Each row is a point. Before rounding, the points of a table are all equally far from one centre. They may lie mostly on one side of it. Write the centre, to within rounding.

Points (7 x 2):
[[-11 -56]
 [-10 -56]
 [-26 -51]
 [ -6 -56]
 [ 20 -39]
 [-37 -38]
 [-11 -56]]
Centre: [ -8 -26]

Points (9 x 6):
[[-10 -29   6 -83  45  11]
 [-15  14  27 -56  27  17]
 [-43 -51 -11 -41  66  -1]
 [ -5 -43   8 -73  35  36]
 [  2 -27  11 -80  48  12]
 [-52 -10  17 -42  53  -4]
 [-35 -52 -11 -61  51 -27]
 [-48 -40  22 -62  -7 -11]
 [-59 -25   6 -35  17  34]]
Centre: [ -7 -32   1 -25  19  -3]

Points (18 x 12):
[[-27   1 -22  -6 -70  62  15 -25 -37 -71  22  20]
 [-13  -3 -17  55 -61  67 -10  28 -38  10  20 -24]
 [-22  29 -24   3 -45  85  19   5 -50 -11  48   2]
 [-34   6  -8  44 -72  65  10  19 -58  -2  36 -10]
 [ 18  27 -31   0 -41  54  10   4 -81  10  24  -1]
 [-28 -16 -21  41 -46  67  36  -1 -44  -6  59  -9]
 [-31 -14 -16  14 -89  58  12 -11 -58 -44  16 -30]
 [-17  -9 -39  19 -16  81  11  15 -36 -45  42 -40]
 [-57 -20 -32  -6 -52  44  42  -2 -44 -15  44 -32]
 [-47 -11 -21  19 -65  56  34 -12 -66 -34  43 -13]
 [ -5  -4 -24  11 -73  75 -12   8 -55 -26  15 -37]
 [-34 -13 -28  23 -61  87  24  13 -47 -32  21 -23]
 [-12   7 -36  15 -56  43  60  -1 -62 -43  40 -25]
 [  7  -2 -50   6 -74  54 -17 -14 -37 -26  28 -22]
 [-69   7  25   9 -51  65  13  -2 -33  -6  53 -19]
 [-19 -19 -19  22 -86  61  12  -1 -65  -5  14 -15]
 [-44  -6 -33  24 -62  25  33  21 -60 -32  52 -12]
 [-27 -32 -16  27 -50  74   8  -7 -63 -20  44   0]]
Centre: [-16   7   2  14 -21  22  12  -5 -22 -22   0  -8]
